Each row of a before or after table is a point. The points were changed in one or more steps. Then noise was added and the rows were shuffled. The steps act on columns, c1 being the first. Name the steps. A step turns or swaps two columns, mirrors them in a line or flattens them onto one, adds a multiple of one to another, or multiplies or shifts one. Angles are multiples of 10 degrees, from the lower column toward the higher: turns from -170 to 170, lines from 10 to 170 but not 90. Use the fewest steps. Two steps may share a column if one is a turn and the other turns, adds or multiplies; they go together, in the order done. Otherwise the lowest column goes first.
In the rows, zero is written as 128.

Before (12 x 2):
[[145 131]
 [146 150]
 [128 142]
 [158 146]
 [128 101]
 [158 159]
 [159 140]
 [135 115]
 [156 149]
 [104 142]
 [ 41 159]
 [129 150]]
After (12 x 2):
[[132 148]
 [146 160]
 [149 147]
 [141 160]
 [140 101]
 [161 153]
 [150 127]
 [143 126]
 [117 137]
 [164  43]
 [ 99 125]
 [144 155]]
Steps: swap c1 and c2

Before, 9 rows:
[[122 140 127]
 [132 132 136]
 [110 117 128]
 [174 168 135]
 [129 169 139]
 [118 163 125]
 [164 170 121]
 [112 156 128]
 [120  99 155]]
After:
[[ 96 128 156]
 [ 91 128 117]
 [136 136 133]
 [130 139 170]
 [112 155  98]
 [108 124 163]
 [221 136 168]
 [116 128 140]
 [201 121 170]]
Steps: multiply c1 by 2; swap c2 and c3

Before:
[[161  99  94  98 113 136]
 [134 128 127 137 112  94]
 [157 126 130 134 124 162]
 [141 141  80 142 144 127]
 [ 99 108 144 111 119 164]
 [ 89  99 174 163 139  77]
 [112 100 145 154 175 128]
 [178 151  93  74 121 104]]
After:
[[172  95  81 135 130 113]
 [201 144 105 133 109  70]
 [ 98 127 131 133 182 140]
 [123 106 134  94 131 184]
 [ 76 108 159 121 152 104]
 [140 124 128 154 125 141]
 [126 148  85 147 135 117]
 [124 121 128 138 114  89]]
Steps: add -0.7 times c1 to c6; turn c1 and c4 by 50 degrees; add 0.5 times c2 to c3; turn c2 and c5 by -30 degrees

Before:
[[165  96 139 131 140 117  76  94]
 [193 103 133 165 146  78 170 172]
 [ 83 109 103 179 103 153 132 139]
 [ 72 124 105 137 113 132 153 125]
 [200 105 144 116 100 102 161 138]
 [162 119 126 115 169 168  64 116]
 [ 93 164 133 167  95 126 124 144]
 [102 122 150 169 135 160 119 131]
 [109 103 113 133 138 119 107 151]
 [ 79 142 128 161 129 137 140 112]
 [ 76 116 152 152 123 141 124 148]]
After (11 x 8):
[[161 121 128 114  53 153 135 141]
 [ 84 114 131 180 145 153 145 143]
 [194 104 133 163 148 108  84 117]
 [ 93 164 122 169 146 133 157 136]
 [ 80 139 126 159 136 129 121 128]
 [104 116 128 168 117 150 126 143]
 [ 77 110 133 154 129 143 134 138]
 [ 76 129 129 136 155 129 123 128]
 [199 103 132 116 173 114 129 120]
 [166  95 132 129  79 104 154 117]
 [111 108 131 132 104 131 133 128]]
Steps: flatten c2 and c3 onto the line at 170 degrees; turn c5 and c7 by -130 degrees; flatten c6 and c8 onto the line at 30 degrees

Before, 8 rows:
[[136 151 111 155  97 130 137 127 147]
 [107 182 125 132 117 120 112 111 153]
 [163 117 161 108 152 117 158 120 130]
 [144 130 142 148 112 194 188 145 132]
 [177 161 128  99 177 123 119 119 127]
 [119 167 107 105 100 109 135 139 140]
 [143 142 109  93 137 139 115 141 175]
 [119 100 121 140 126 150 187 132 118]]
After (8 x 9):
[[133 144  28 148 116 125 149 155 118]
 [101 124  38 141 108 148 127 127 108]
 [101 158 174  98 145 147 105 136 126]
 [145 142 135 117 117  85  54 120 116]
 [146 117 174 133 121 128  62 117 133]
 [150 118  69 120 104 126 118 137 113]
 [ 88 120  94 126 139 113 139 158  83]
 [ 94 140  66  90 163 127 137 138 132]]
Steps: turn c1 and c4 by -100 degrees; turn c2 and c3 by -70 degrees; multiply c3 by 2; multiply c5 by 0.7; turn c6 and c7 by -160 degrees; turn c8 and c9 by -140 degrees
